Each row is a point. The ring and each string are closed loops that go straight from each point to the next, and from the last back to the first. Before rounding, they use only three directions, however many columns there are. How many times does the string pass through the ring? Passing back the other way cancels.

Ring:
0:  18 -31  -2
1:  -3 -35 -12
2: -24 -20  -4
3: -16   3  11
4:   6  19  15
5:  39  18  12
6:  38   0   9
String, 26 rows:
0: -54 -54   2
1: -40 -51  14
2: -12 -24   6
3:  24  18 -24
4:   0   6 -26
5: -34 -18  -9
6: -69 -47  20
7: -54 -46  30
8: -43 -29  28
9: -15 -12  17
10:  10  10   3
11:  40  51 -11
12:  35  57  10
13:  11  27  35
14: -10 -11  38
15:   3  -3  19
16:  28  21  -5
17:  40  46  -7
18:  23  43   7
19: -23   3  32
20: -44 -33  37
21: -11 -10  10
22:  12  16 -11
23:   3  19 -20
24:   2  14 -26
25: -32 -20 -18
Times through: 4

Ring (6 x 9):
0:  -5  43  37   8   7   4  10  -8  21
1:  20  29   6  24 -12  -9  18  17   3
2:  40   0 -23  30 -20  -7  13  21 -38
3:  30 -15 -12  21   1  15  -2  -1 -65
4:   6  14  17 -16  10  22 -10 -37 -24
5:  -6  37  35 -19  11  17  -4 -37  11
String, 22 rows:
0:  -6   9  34   3  28  31  -9 -28 -35
1:   2   3  21 -17  21  34 -17 -46 -42
2:  27   3 -12 -21  -8  16 -10 -36 -38
3:  21 -24  -3  12  16  31 -13 -19 -82
4:  21 -26  -1  34  18  27  -5   2 -86
5:  47 -21 -33  30 -15   4   5  15 -71
6:  42   8 -27  10 -27  -8  10   6 -25
7:  40  16 -23   5 -29 -11  11   4 -12
8:  56  16 -43  15 -48 -26  21  23 -10
9:  18  15   5  14  -3   5   7  -1 -19
10:  18   3   8  47   6   5  13  25 -39
11:  23   4   1  38  -1   3  12  21 -37
12:  41  -8 -21  48 -14  -5  16  35 -52
13:  44 -17 -28  44 -13   0  11  29 -66
14:  53 -24 -41  30 -20   2   5  17 -75
15:  44 -11 -32   5 -19   5   0  -6 -55
16:  13 -30   7  22  29  39 -15 -17 -94
17:  -1 -10  26  14  34  38 -13 -24 -65
18:  14  15   9  -1   2  13  -1 -19 -21
19:  18  25   0 -39 -12  11  -9 -48  -4
20:  -6  22  31 -36  18  31 -18 -60 -14
21:  -7  15  34  -8  25  30 -11 -37 -26
Times through: 0
